Each row of a before or after table is a point. The points were changed in one or more steps. Then noise was added and the rows were shuffled. The steps act on how far a point lies along the listed directions, d1 being the first. Name the steps. A step turns or swaps two directions, mirrors them in a line or flattens them onto one, adds a multiple of one to another, or multiplies one. Angles are multiples of 10 degrees, from the lower direction toward the higher: turns from -170 to 170, lines from 10 to 170 but not 90. Use the fewest steps. Two steps may share a direction if one is a turn and the other turns, adds or multiplies; they go together, in the order done. Otherwise the lowest direction goes first.

Directions:
(1): [ 4 44]
(2): [44 -4]
Before (14 x 2):
[[ 36   7]
 [ 38  -1]
 [ 52 -55]
 [ 21 -15]
 [  5  47]
 [-27 -64]
 [-19 -25]
 [-34  23]
 [ -4  32]
 [  0  -5]
 [-28 -39]
 [ 67  -8]
 [ 16   0]
 [ 10  16]]
After (14 x 2):
[[ -4 -18]
 [-12 -72]
 [ 13 -32]
 [ 19  36]
 [ -9   1]
 [-27  20]
 [ 44  -5]
 [ 17 -11]
 [  2 -39]
 [-17 -23]
 [-53 -53]
 [-71  31]
 [-40  31]
 [ 29   7]]
Steps: turn d1 and d2 by 90 degrees

Directions:
(1): [ 43 -33   0]
(2): [-33 -43   0]
(3): [  0   0 -54]
Before (10 x 3):
[[-16  -6  19]
 [-36   3  -5]
 [ 51 -47 -63]
 [ 27   3  24]
 [-26 -16 -10]
 [ -4  61  -2]
 [-23  55 -12]
 [ -6 -31 -33]
 [-25  26 -45]
 [-51  12  25]]
After (10 x 3):
[[  2 -36  -3]
 [-11  -8 -18]
 [ 38  27 -30]
 [-17  35   0]
 [ 42   3 -32]
 [ -1 -36  30]
 [ 46 -28   2]
 [  0 -28 -54]
 [ 10 -32 -21]
 [  2  -8  95]]
Steps: turn d1 and d3 by -130 degrees; add 0.3 times d2 to d1

Directions:
(1): [-12 -54 -28  -4]
(2): [ 14 -25  35  43]
(3): [ 17 -19  35 -45]
(4): [-57   0  25  -2]
Before (11 x 4):
[[-61  -5   2  40]
 [ -7   7 -29  19]
 [ -1  41 -32 -59]
 [-21   6  30 -48]
 [ 16  14  45  12]
 [  6  45  21  57]
 [-18  25  50 -36]
 [-30  41 -11  19]
 [  3  13  65   0]
 [ 18  28  10  10]
 [-68  -9  -2 -14]]
After (11 x 4):
[[ 40  42  43  11]
 [-48  20  -6 -57]
 [-32 -35  24 -29]
 [ -4  35 -12  19]
 [-17  42  33   6]
 [-61 -12  19  31]
 [-17 -30  54 -29]
 [-24  15  28  61]
 [ 20  18  16 -15]
 [ 27 -30  49 -12]
 [ 36 -11  33  -6]]
Steps: turn d1 and d3 by -50 degrees; turn d2 and d4 by -40 degrees

Directions:
(1): [ 10  55  40 -28  19   2]
(2): [ 39 -34  43 -14 -32 -12]
(3): [-18  -5   2 -27 -26  65]
(4): [-28 -14 -14 -60   1 -33]
Before (10 x 6):
[[ 11  34  16  10   8  -1]
 [ 39  20  51   6   0 -21]
 [ 21 -18   0  27  -4   4]
 [ -8  19   1  -5  19  -6]
 [ 18 -37   0  -1 -51  21]
 [-13  31  -2  -4  23  34]
 [ 22 -29   6  19 -10 -15]
 [ 17 -26   3 -17  -1 -45]
 [ 31 -17  29 -32 -23 -16]
 [ -3 -19 -14 -13 -23   4]]
After (10 x 6):
[[  9 -23   0 -43  18 -94]
 [ -2 -42   7 -91 -25 -53]
 [ -5 -23   9 -73 -49  25]
 [ -6  18  -5  39   8  75]
 [  0  16  -8  29  18   1]
 [  8 -22   9 -19   4 -52]
 [ -7  -8  -4 -36 -19  18]
 [ 13  15   1  35   4  -3]
 [ 13 -27  16 -14  -2 -75]
 [ 20  -7   9   8   9  -9]]
Steps: multiply d1 by 0; add 1.5 times d2 to d4; multiply d3 by 2

Directions:
(1): [ 37  47 -11  28 -60  19   9  16   9]
(2): [ 19 -60  19   8 -22  58  -2 -21  11]
(3): [ 11   5 -21   1   9  27 -22   1 -83]
Before (14 x 9):
[[-17   7  -8   0  18 -21   1   4   5]
 [  4  13  -5   1  -8   6   3   2  -3]
 [-11  -2   2  -8  19 -15  -1   0   6]
 [ -8 -10  -2 -11  16  -9   2 -10  -1]
 [ 12  27 -14   9 -12  11  -1   7 -29]
 [ -4   8  -1  -1  12  -5  -4   2 -23]
 [ -8 -14   7 -10  13  -7   2  -7  -7]
 [  1   0   0   3   5  -4   5  -2   7]
 [ -7 -16   1   1  16  -8   3 -13   1]
 [  1   1  -3  -2  -2   8  -1  -2   1]
 [  1   9   5  -1  -2 -11  -2   2   1]
 [ -6  23 -12   1  12 -15  -2   7 -15]
 [-18 -16   8  -9  10  -6   2   1   0]
 [ -6  13  -7  -5  10  -5  -9  -2 -35]]
After (14 x 9):
[[ -3   8  -5  -2   3   3  -1   1 -14]
 [-18 -11   1  -3  19 -16   4  -4  21]
 [  0   1  -7  -1  18  12 -15  -2 -61]
 [  5  16 -26  -1  17  22 -20   1 -93]
 [-12   0 -12  -5  29  -3 -12  -1 -41]
 [ -8  -9   8  -5   9 -11   5  -2  25]
 [-10 -12  12  -3  -7  -1   8   3  13]
 [  0  -9  -1  -5   2   0   3  -8   6]
 [  0  -3   5   3   3  -8   9  -2  22]
 [  1   4 -19  -7  21  19 -26  -7 -95]
 [  2   5  -5  -3  -2   8  -2  -2  -3]
 [ -4   0   9  -2   5 -12  -1  -1   7]
 [  3  -9   2   8   0  -1   7 -11  12]
 [  2  -7   6  -4  -2   4   2  -4  -6]]
Steps: multiply d1 by 0.4; turn d1 and d2 by -60 degrees; multiply d3 by 3

Directions:
(1): [-19   0  32  48  -1  43 -34 -61  -3  15  13]
(2): [-47 -14  31   9 -32 -51  -3 -11   7 -12 -59]
Before (11 x 11):
[[-15  -9   1  -9 -12 -26   4  14   6  -7 -30]
 [  0  -6  11  13  -2  17  -9 -25  -2   3   6]
 [  1   4  -2 -12   5 -12  12  19   4 -10  -4]
 [-13 -13   7 -14 -13 -32   3  10   5 -12 -24]
 [  9   0 -10  -5  11  11   1   8   3  -4   8]
 [  0  -2  -2  12   6  11 -11  -8  -7   5   4]
 [ -9  -1   5   8  -4   8  -9 -14   4   8 -14]
 [-19   1  15  11  -6 -17   0 -10   4  -5 -27]
 [ 14   0  -8   7   1   9  -3  -1  -3   3  13]
 [-15  -7  12  11  -3   7  -8 -18   1  -2   0]
 [ -9   0   4   8  -3  -3  -4 -11   0   3 -12]]
After (11 x 11):
[[ 32   6 -27 -15  22  26   6  20   1  -1  30]
 [-10  -5  31  45   0  49 -32 -67  -5  14  18]
 [-26  -5  21  22 -13 -10 -12 -28   1   2 -28]
 [-41 -20   9 -27 -36 -87  18  35  12 -25 -82]
 [-28  -4  25  28 -13  12 -22 -40   4  11 -23]
 [  9   2 -16 -38   4 -38  31  51   5 -20 -14]
 [  0   1   5  28  11  35 -23 -28 -10  14  18]
 [-43 -24  16 -32 -39 -94  17  33  12 -30 -79]
 [ 29   6 -18   8  14  34  -4  -3  -7  10  38]
 [-60 -10  44  24 -32 -50  -8 -30   9 -11 -72]
 [-36 -11  36  38 -11  16 -26 -52   0   3  -8]]
Steps: multiply d1 by 3; multiply d2 by 3

Directions:
(1): [ 29  20  15  19  52  16  -7  17  69 -17 -32  23]
(2): [ 25   2  11  -4   1 -64 -45  30 -33 -39 -37 -12]
(3): [ 15  25 -44   2  -4 -40  55  -9  31 -21   5 -53]
(4): [ 30  -2  53  39   6  17  60   3 -45  -4 -22 -12]
Before (14 x 12):
[[ 16  29 -42   0  -1 -29  28  -7  87 -22   0 -38]
 [  5  27 -79 -31  -5 -56  10   4  48 -31   5 -38]
 [-10  -8 -41 -47 -19 -58 -25 -10  22 -16   7 -16]
 [ 14 -17   1   1 -16 -11 -11  12 -43   1  -5  13]
 [-33   4 -59 -16 -11 -27 -15 -16   6   4  35  -4]
 [-33 -24 -41 -18 -34 -28   9   5  -9  18  46 -24]
 [ -6  19 -45 -36   1 -46 -24  10  35  -2  22 -23]
 [-21 -17  -6 -26 -28   5 -24 -23 -20   7  26  -8]
 [ 11  12  18  14   7 -13   3   9  -6  -7 -29   7]
 [ -8  -4 -14 -33 -38 -42  20  -4 -41 -23   4 -35]
 [ 39  29  -5  19   8  -6  69   0  43 -30 -16 -44]
 [ 30  -1  20  18  25   0  20  -2  13  -9 -18   0]
 [ 38  34  -5   8  17 -49  40   7  56 -26 -25 -42]
 [ 47  33  13  33  29 -15  66   0  32 -29 -16 -38]]
After (14 x 12):
[[ 42  18  41  14  35 -23  -5  36  -9 -20 -33  -3]
 [ 14   3  21  20  28 -25 -42  23 -27 -23 -28  26]
 [  4 -22   4   6 -12  25  15   1 -28  19  10  24]
 [ -8  15  -5   8  -7  10  37 -13   5  11   1   1]
 [ -1 -10  54  -4  19  48  -2   7   1  -2 -21  45]
 [ 35  31  16  17  38   3  43   5  79  -7 -23  -8]
 [  2 -28  37   8  23  -5 -48  47  -5   0 -17  36]
 [  2 -18  28 -13  -5   6 -46  -3 -32  -7  -4   6]
 [ 20  26 -16   4  27  23  17  -1  96 -14 -10   1]
 [ 15  35 -18  11  36  23  36 -13  94  -3  12  -3]
 [ 38 -13  60   7  21 -17   1  14 -14 -25 -48  13]
 [ 57  18  31  21  51  -7   6  39  27 -45 -62  15]
 [ 43  29   8  23  30 -24  -1  25  72 -37 -41 -11]
 [  5   1 -21  -2   8  -1  29 -23  36   6  16 -13]]
Steps: swap d1 and d3; turn d2 and d4 by 110 degrees

Directions:
(1): [ -1  -7  26 -36  -2  42 -50  12  29 -27  -8 -61 -42 -15]
(2): [ 14   8  15  22  56  38  22 -51 -25  13 -29 -33  -5  49]
(3): [ 71  -8  -1  13 -21 -12  -2   4 -18 -29 -29 -40  60 -26]
Before (10 x 14):
[[ 48   8  28 -17  17  46 -40  -8   2 -41 -45 -95   6   2]
 [ 20 -11  -1 -18  -3  13   0  13   1  -6   6 -17  -5  -8]
 [-28   4 -24  15 -10 -25  38  12  -5  31  15  55  12  -9]
 [ 15   3 -18  11 -17  -6   2  11   5  -8   7   2  18 -17]
 [-24 -18 -12  10  23   9  -6   5   2  29  -5  12  -7   8]
 [  0   0   0  21  22  -4  28 -17 -17  22 -16  25  13  11]
 [ 16   3   9  32  13   7  31 -19 -25  13  -9 -18  16  20]
 [ 85 -17   9  -3  16  29   7 -11 -22 -34 -54 -86  49   6]
 [-41   3   1  -9 -17 -39 -17  31  27  -2  38  29   3 -21]
 [  6   9   2  15  -5  -1  36  -5 -14  12   8  27  15  17]]
After (10 x 14):
[[-16 -12 -18  13  23   3   2   1  -7  30  -7  21   2  10]
 [ 11 -12  -1 -24   0  17  -4  11   5  -6   6 -16 -18  -5]
 [ 25   6  -2  18 -13  -3  38  -7 -17   6   1  20  29  12]
 [-36   4   8 -21 -21 -21 -39  36  35 -15  33   6  -5 -24]
 [ 17   0   6  38  13  -6  39 -20 -35  17  -9 -13  28  21]
 [ 14  -5  -9  33  19 -13  35 -17 -24  14 -22  29  35   6]
 [ 17  -1 -12   1 -13   4 -11  14  13 -19   3 -11   9 -19]
 [  9  11  27 -21  26  46 -31  -7   8 -19 -26 -62 -20  19]
 [ 67 -12  12 -10  24  37   5 -10 -16 -31 -45 -78  28  16]
 [ -3   3 -20  15 -17 -19  30  15 -11  22   4  29  27 -15]]
Steps: turn d1 and d3 by -30 degrees; add -0.7 times d2 to d1

Directions:
(1): [-34  45  30  -3 -73 -10   1  26  -7 -27  -7 -35  18   0 -34 -11  28  55]
(2): [ 15 -20 -31  41   0  33  29  79  19 -12  21   2 -28   1  41 -32  -4  43]
(3): [ 12  14   0  27  17  61   1  26 -30  -6 -20 -67  57 -20  -4   7  -9 -48]
(4): [-24 -53  -9  -3  -3  16 -34 -27 -11  11  14 -81 -54  22  10  25  20  20]
(5): [ 13 -55  18 -32 -37  -8   8   0  -1  54   4 -12  44 -46  16  -7 -56  33]
(6): [ 64 -19  38  14  41 -39  -2  20 -24 -18  10 -12 -19 -54 -43  15  31  23]
Before (10 x 18):
[[  4  34  14  -6   0 -23  17  33  13   4  -3  40  -2  14  -2 -14  -1  -2]
 [  6  -7 -23  20   2  57  10  48  -3  -6   2  -8  29  -2  17 -45 -18 -13]
 [-28  25  27 -15 -25 -35 -12 -37 -19  -3 -11 -27  13 -18 -32  15  30  24]
 [ 17 -20 -34  20  29  33  10   9  13  25   1  13 -17  -6  41 -22 -28 -16]
 [-15   8 -36 -29 -17   5   3 -13  20  18  20  51   4  14  14 -24 -41 -14]
 [ 20  16  41  -2  28 -42 -12 -52 -27  -6  -1 -19  -9 -24 -22  28  39 -36]
 [-12 -23  40 -43 -11 -35 -27 -11 -24  -1 -22 -39  16 -30 -32  33 -14  18]
 [ 32   0   2  -2  40   9  14   4   5   9 -26  29  66 -24   9 -22 -15 -56]
 [-13  33 -21  26  35  49  12 -23  13   4 -21  14  24  16   3  13 -26 -95]
 [ -6 -30  71 -28 -52 -70 -20 -14 -24 -28  18 -55 -39 -20 -75  17  58  83]]
After (10 x 18):
[[-27  11  14 -17 -13  26 -30 -26 -25  -4 -17 -43  36  20 -24  -4  12 -47]
 [-34  22 -15 -38 -61   2  -6 -15  12   7   9  23  22  15  -7 -22 -34   3]
 [ 62  -7  -5  53  69 -10  32  33   1 -11  23  37 -27 -25  35 -17  11 -12]
 [  3  21 -11  23 -13  -8  30  42   4 -13   7   9   1 -27   7 -22  11  47]
 [ 23 -33   3   1  20   7  12  73  -1 -14  -8   0  11 -34  14  -9 -32  29]
 [ 25   6   2   1  48   7   1  -6   1  -1 -30  22  65 -15   1 -17 -11 -71]
 [ 45 -74  26  13  -1 -32  16  53   2 -18  43  -9 -54 -37  -9 -16  16  76]
 [  0 -11 -10  -7  19  14 -11 -46  -3  28 -18 -19  -5   3   5   5 -17 -36]
 [-23  58 -18  39   6  50  26   5  14 -21 -18  17  12  29  -2  -2  -7 -56]
 [ -5  30  27 -25  -9 -38   2  -4   4  12  -9  30   6  13 -23  -6  -2 -10]]
Steps: add -1 times d6 to d1; mirror d2 and d4 in the line at 70 degrees; turn d3 and d5 by -20 degrees

Directions:
(1): [-20 -15  -8 -19  16  13  38 -36 -41   9 -29 -35 -10 -80 -10 -35  42 -14
  -1 -72   7   4 -14 -20]
(2): [-19 -58 -32 -27  26  -3 -17 -12  44  36  10 -13  64 -23   7  -2 -27  38
 -56  23 -14  -1 -39 -37]
(3): [-44 -10  39  -8  24  28  15   2  14 -12  45   8  19  38 -19  -8  81   0
 -18   7 -10 -26  59 -50]
Before (10 x 24):
[[-30  -5  13  -3   2  15  12  -8 -27   4  14 -15  -5 -19 -16  -9  57 -18
  -16 -25 -17 -18   0 -37]
 [-15  -4  14   2   4  11  14 -17  20  13  17   3   1 -12 -25 -17   9   8
  -10  -3  -1   1   5  -7]
 [ -1 -47 -33 -11  13 -24 -30  -7  37  32 -10 -42  56 -33   9  -4 -42  35
  -32  16  -6  16 -50 -16]
 [ 25  44  11   5 -12  -3  12   0 -27 -11 -11   8 -61  15  -1  -4   9 -29
   43 -15  12   1  27  37]
 [-15   2  20   8  -1  12   3  12   7 -33  22  12  -6  28 -11  12  35 -17
    5   6  -6 -14  31   3]
 [-12   1   7  -5   7   0  22  -4 -13   5 -14  -6 -38 -14   0 -19  30 -14
   15 -32   3  10  12 -11]
 [ -3 -38 -50 -33  15  -2 -12 -37  19  30 -25 -37  44 -67  25 -14 -65  42
  -31 -12  -1  -6 -58  -9]
 [-14 -30 -34 -19  13  -9   9 -23  -9  29 -20 -18  19 -44   3 -18 -16   4
  -23 -25  -2  11 -37  -2]
 [ -9 -19  -7  -5  11   8  12 -22 -32   3 -36 -32   6 -56 -14 -31  18 -11
    2 -32  16   0 -10  -9]
 [-22  -5  38  -6  15  18  34 -10 -16 -27   8  -1  -7  -5 -20 -20  65  -6
    6 -12 -18  -8  39  -7]]
After (10 x 24):
[[  0  24  13  15 -21   0   3   5 -38  -7   0  -5 -35  -4  -9   4  24 -29
   12 -18 -10  -9  -4   2]
 [-18   2  -4  -8   6   4  36 -25 -47   4 -23 -16 -22 -40 -10 -28  36 -25
    9 -58   6   5   3   3]
 [  4  22  18  17  -8   7  14  -4 -46 -23 -30 -12 -29 -15 -16 -19  30 -30
   35 -25  22  -2  24  17]
 [ 13  14  26  10  -8  -3   8   8  -9 -29  -2  13 -20  16  -5   2   4  -4
   22  15 -15   4  18  33]
 [  5  21  13   9  -7  -9   5  16  -2  -6  -6  12 -46  26   6  -1   7 -14
   28  -2   3  10  20  10]
 [-27  -5  -9 -30  19  26  43 -56 -48  -1 -35 -50  -9 -95   1 -45  36  -2
    8 -88  12 -15  -4 -20]
 [  2  -9  -4   6  -7  -3 -16  16  24 -20  14  11   8  23   1  23 -15  -3
   -5  25  -8  -5  -1  15]
 [-25 -31 -10 -17  22   0  24 -35 -25  16 -30 -67  16 -90 -13 -41  44  -1
   -7 -69   5  13 -21 -32]
 [ 29  29   9   8 -10 -13 -27  27  31  -4  25  34 -21  79   9  24 -28   0
   16  59  -2  -5  29  30]
 [ -5   7  12   8  -4   7  16 -18   7  10   5   1 -14 -21 -24 -18   1   1
    3 -13   4   7  -1   7]]
Steps: turn d1 and d2 by -70 degrees; multiply d1 by 1.3; multiply d3 by 0
